Each row is a point. To make a cloud, some directions were put in groups of two or more. Within a group, all points are equally far from the middle, so they leave a hole (a ring in 2 directions, a hollow ball in 3). The other directions are filled evenly. Then the cloud was stretched, turned, moved and blurred a little. How many holes are there, and how many directions does each take, smallest first?

Cloud (13 x 2):
[[ 0.9 -3.2]
 [ 4.3  3.5]
 [-2.5 -1.2]
 [-0.2 -3.2]
 [-1.0 -3.2]
 [ 3.8 -0.4]
 [-0.8  3.9]
 [ 4.4  1.5]
 [-0.9 -3.3]
 [ 1.6 -2.8]
 [ 1.8  5.3]
 [ 1.6  5.4]
 [ 3.2  5.0]]
Holes: 1 (2)

Cloud (22 x 3):
[[-0.8 -0.8 -6.8]
 [ 2.3 -0.8  3.1]
 [ 2.1 -2.9 -1.9]
 [-1.1  0.2 -2.8]
 [-4.2  3.1  0.6]
 [-4.1 -0.9 -2.0]
 [-1.5 -0.6 -4.2]
 [-2.1 -1.7  2.2]
 [-3.2 -1.0 -3.3]
 [ 0.0 -0.5  1.1]
 [ 5.7  0.1 -0.1]
 [-2.3 -0.7 -1.7]
 [ 0.5  4.5  3.2]
 [ 1.6  2.6  7.6]
 [ 4.6 -2.6  1.5]
 [ 4.1 -3.2 -0.3]
 [ 1.2  3.0  5.4]
 [-0.5  0.3  5.9]
 [-3.9  3.2  4.4]
 [-0.5  1.1 -5.3]
 [-4.8  5.0  2.9]
 [-2.9  0.1  3.2]]
Holes: 0

Cloud (53 x 6):
[[ 6.1 -3.1  0.5 -3.3  1.3  7.8]
 [ 3.5 -1.6  1.3  2.6 -0.5  0.3]
 [ 1.3  2.6 -3.4 -1.8 -5.5  4.2]
 [ 3.3 -3.1 -1.4 -2.9  0.7  8.7]
 [ 1.4  0.9 -1.6  1.4  2.8  6.5]
 [ 8.5  0.5 -3.7  0.2 -2.0 -0.9]
 [-1.4 -1.4 -2.0  2.6 -1.6 -1.0]
 [ 2.8 -6.2 -2.2  2.6 -1.3  1.1]
 [-1.2  0.9 -1.8 -3.4  1.9  5.0]
 [ 4.9  3.7 -1.2  0.8 -0.6 -2.5]
 [ 4.7 -0.4 -6.2 -5.0 -4.0  1.3]
 [-1.9  6.7 -3.7 -1.6 -5.0 -0.6]
 [ 1.0 -4.6 -5.2 -2.6 -1.1 -0.6]
 [-0.7  5.2  2.5  1.0 -2.1  1.8]
 [-4.0  2.7  0.1  1.4 -2.1 -0.5]
 [ 6.4  1.9 -1.3  1.4 -4.0 -4.7]
 [-4.1 -2.2 -4.9 -3.3 -0.3  4.8]
 [ 4.1  2.7 -1.9  0.7 -3.8  0.3]
 [ 4.8 -0.4 -2.8 -0.6  3.4  2.4]
 [ 1.1 -2.0 -1.6  0.6  0.5  6.5]
 [-0.1 -1.8  1.0 -4.0 -3.0  1.9]
 [-4.8  0.0  0.2 -0.1  3.2  6.7]
 [ 4.1 -0.6  2.3 -2.2 -1.1  0.4]
 [ 1.7  3.9 -3.7 -2.2  2.3  2.5]
 [-2.9  2.3  0.7  5.2 -0.5 -2.1]
 [-3.7 -1.8 -1.4 -1.0  1.8  5.3]
 [-3.5 -1.1 -4.8  1.0 -1.9 -3.5]
 [-4.1  0.9 -2.3 -2.5 -0.4  6.7]
 [-2.3  1.6 -2.6 -1.9 -2.5  2.8]
 [ 4.5  2.6  1.7 -0.4  3.4  4.9]
 [-3.9  2.6 -3.0 -0.4 -2.5  1.7]
 [ 0.4 -1.8 -3.1 -0.9 -1.9 -2.3]
 [-2.9  4.6 -5.3 -2.6 -0.4  1.4]
 [ 0.4 -0.7 -2.7  3.6  1.0  0.0]
 [-0.4  2.2 -4.4 -4.6 -3.0 -1.7]
 [ 2.6  1.9 -0.2 -0.5 -1.3  2.7]
 [-0.8 -3.2 -6.9 -3.3 -4.5 -3.8]
 [ 2.2 -3.8 -1.2  0.1 -0.7  3.2]
 [ 7.1 -0.7  1.3 -0.4 -0.2  4.2]
 [-0.1 -6.2 -2.6 -2.2  0.1  0.7]
 [-5.1  4.0 -6.0 -0.4 -0.9 -1.2]
 [ 4.7 -1.1  5.0  0.4  3.8  3.9]
 [ 1.8  1.1  0.0  1.6  3.4  0.6]
 [ 0.5 -0.5 -4.0  3.8 -1.4 -6.6]
 [ 4.5  3.8 -3.9  1.6  0.6  1.3]
 [ 3.3 -3.8 -1.3  0.2 -3.7 -1.6]
 [ 2.9 -1.4 -4.8  0.3 -0.9  2.5]
 [ 5.9  0.6  3.6 -0.4  3.1  5.2]
 [ 1.0 -2.5 -2.1  3.1  0.2  3.6]
 [-0.2  2.4 -1.2  0.7 -0.5  3.5]
 [ 4.6 -4.2 -3.5 -3.8 -1.5  5.3]
 [-1.1 -6.0 -3.4  0.0 -2.4 -0.7]
 [-1.1  2.1 -1.5  3.6  2.2  0.8]]
Holes: 0

Cloud (83 x 8):
[[ 2.9  0.7  0.5  0.1  1.4  3.2  0.1 -8.1]
 [ 1.7 -0.2 -0.7  4.1  6.7  1.9 -0.9  0.3]
 [ 4.0  1.1  7.9  1.2 -0.2 -0.5  1.9 -0.2]
 [-2.9 -0.1  5.8  1.8  4.9 -1.3 -1.1 -3.0]
 [ 3.6 -2.1 -7.4 -1.2 -0.5  4.9 -0.7  1.0]
 [ 4.9  0.9  3.1  3.7 -1.0  3.0 -0.6  6.5]
 [ 2.6 -3.2  5.4  0.4  3.1 -2.8 -3.8  2.0]
 [ 0.0 -2.1 -2.7  1.0 -3.1  5.5  1.1  1.2]
 [ 5.1 -3.2  8.0 -0.3  1.9 -1.3 -2.6 -0.7]
 [-0.7 -3.8  6.6  1.2  1.1  1.8 -0.5 -6.8]
 [ 3.2  1.6  2.7  6.0 -0.2 -2.8 -1.7  7.2]
 [ 3.6  0.9  1.7 -0.8  2.9  3.3 -0.4 -7.6]
 [-0.7 -0.5  4.1  2.4  1.2 -2.0 -0.8 -5.8]
 [-2.2 -0.3 -0.4 -0.3  0.3  1.1 -5.5 -3.5]
 [ 2.4  3.9 -3.7 -3.3 -0.6  3.3 -0.9  3.4]
 [ 3.1 -2.0 -5.4  5.5  1.0  0.0 -4.5 -4.3]
 [ 1.2  2.0  3.9 -1.0 -2.7  1.2 -0.1 -0.1]
 [ 3.0  2.4 -7.3 -2.3  0.9 -3.5 -0.7  2.3]
 [ 4.0 -0.5  3.9  0.8 -6.9 -0.8 -0.1  2.6]
 [ 1.5 -5.4 -0.5 -2.3 -0.1 -1.7 -0.7 -6.6]
 [ 1.7 -0.5  2.0  1.2  1.3  5.4  2.9  2.1]
 [-1.7 -5.5  4.3 -1.7  0.6 -1.6 -3.1 -1.7]
 [ 4.0 -0.8  3.2  7.4  0.0  0.2  0.7  2.9]
 [ 1.0  0.9  3.0 -0.9 -1.1  1.3 -2.7 -4.5]
 [ 1.3  1.1  1.2  1.7  8.1  0.1 -0.6 -3.8]
 [-2.6 -1.0  4.6  3.6  1.7 -0.6  1.8 -2.0]
 [ 1.9 -1.2 -4.7  0.2  3.0 -1.8 -5.7 -0.4]
 [-0.3 -2.0  2.9  0.2  7.8 -2.6 -1.5 -2.2]
 [ 0.9 -3.5 -0.7  2.0 -5.0  0.1 -1.1  4.1]
 [ 2.2 -1.0  5.1  2.9  6.2 -2.7  2.5  2.9]
 [ 2.7 -3.3  4.1 -0.1  4.2 -3.4  1.5  1.2]
 [-1.7  0.4 -0.4  5.0 -3.1 -4.1 -1.8  4.8]
 [-0.5 -1.9 -0.4  5.5 -1.3 -3.6 -2.9  3.9]
 [ 5.3 -0.2  3.2  0.9  0.3 -3.0 -1.6 -2.6]
 [ 3.4 -2.1 -0.3  3.3 -5.9  0.8 -1.5  1.7]
 [ 4.3 -2.0  1.1 -0.8 -2.8 -3.2 -0.2  3.8]
 [ 0.7 -3.9 -3.4 -3.5  1.8  2.5 -0.7 -8.9]
 [ 0.1  1.2 -7.8 -2.4 -0.9  1.5 -3.1  0.4]
 [ 5.8  1.2 -1.0  3.4  3.5 -0.5  1.0 -4.4]
 [ 1.4 -0.5  4.1  5.9  1.0 -5.1 -5.2  0.7]
 [-1.4  0.5 -1.4 -0.3  1.3 -1.0  4.4  1.3]
 [ 3.9 -1.7 -1.0 -0.9 -2.2  0.0 -0.8  6.2]
 [ 2.9 -1.7 -4.7 -4.6  2.1  1.4  2.2 -3.4]
 [ 0.2  3.6 -3.4  4.0  3.4  4.3 -1.6  1.2]
 [ 0.4  0.9  4.1 -0.8  1.6  1.0 -2.6 -4.5]
 [-2.1  1.3  0.1  2.0 -3.3 -4.6  0.0  5.2]
 [ 3.0 -4.1  0.0  5.4 -2.4  0.5 -1.2  0.0]
 [-0.4 -1.9 -1.8  1.2 -1.1  0.8  4.2  0.4]
 [ 4.1  0.0  0.3  1.7  1.4  4.5  3.4  5.4]
 [ 0.4 -0.6 -2.4  4.1 -4.7  1.9  2.8  3.0]
 [-0.9 -2.5 -2.7  6.1  0.3 -2.5 -3.6  1.0]
 [ 2.1 -0.3  7.2  4.3  3.2 -4.2 -1.7 -3.8]
 [ 3.2 -4.0  3.9  6.3  3.6 -1.9  0.5  1.0]
 [ 1.6 -1.7  0.5  4.9  5.8  1.1 -1.5  2.0]
 [ 3.3 -0.3  4.6  1.7  3.2  3.4  2.6  0.6]
 [ 2.0 -1.0  1.3  4.2  7.4 -0.1  0.1  0.0]
 [ 1.9  1.2  3.7  5.4  3.2  2.7  1.7  5.8]
 [-0.8  4.0  3.1 -0.1  0.1 -0.8  1.0  1.9]
 [ 2.3 -1.4 -0.7 -2.0  2.0  2.1  4.6  2.0]
 [ 5.5 -3.3 -2.9 -4.5 -0.3 -0.6  2.4 -2.2]
 [-0.3  0.7  5.2  2.1  0.1 -2.4 -0.4 -3.3]
 [-0.8 -3.5  0.6 -2.6 -0.1 -2.1 -1.5 -2.1]
 [ 2.9 -3.7 10.1  3.3  1.0 -0.3 -0.7 -5.6]
 [ 4.4 -1.7 -6.4  0.5 -1.2  2.9  1.4  3.6]
 [-1.3  3.8 -2.4  0.5 -0.4  1.8 -3.3  0.7]
 [ 0.3 -2.5 -1.0  1.3 -5.7  0.7 -1.2  3.3]
 [ 1.7 -3.2 -3.7  1.8 -0.6  1.4 -1.3  3.4]
 [-0.7  1.4 -6.0 -0.5 -1.1 -2.5 -1.7  3.0]
 [ 3.8 -0.1 -4.5  2.6 -6.0  2.3 -1.1  0.2]
 [ 0.4  0.0 -3.4  1.6  0.2 -3.1 -2.0  5.8]
 [-1.9  0.7  1.3  0.4 -2.3  2.0 -1.5  4.8]
 [-0.4 -1.7 -0.4 -2.1  0.5  0.6 -2.9 -9.1]
 [-1.3  1.3 -3.8  5.9 -3.2 -0.9  1.1  4.7]
 [ 0.9  2.4  0.1  0.9 -0.1  2.6 -5.6 -4.0]
 [ 3.5  0.6 -7.5  4.8  0.2 -0.9 -0.5  1.5]
 [ 3.2 -3.6  1.5  6.7  1.2 -1.0 -0.4  1.1]
 [ 0.3  1.7  2.6 -0.3 -3.0 -1.2  1.8 -0.5]
 [ 3.4  2.2 -2.4  0.7  5.5  2.1  2.4 -0.1]
 [ 1.0  3.3  1.6  4.5  2.6  2.0 -2.5  5.5]
 [ 4.5 -2.8  3.4  2.1 -0.6 -0.6  0.5 -6.9]
 [-0.8 -1.7 -1.1  1.5  1.7 -1.6 -0.7 -8.0]
 [ 4.1 -0.2  3.5  3.9  2.4 -4.9  2.4  0.4]
 [ 0.5 -6.0  2.2  5.2  2.3 -2.9  0.1 -2.2]]
Holes: 2 (2, 3)
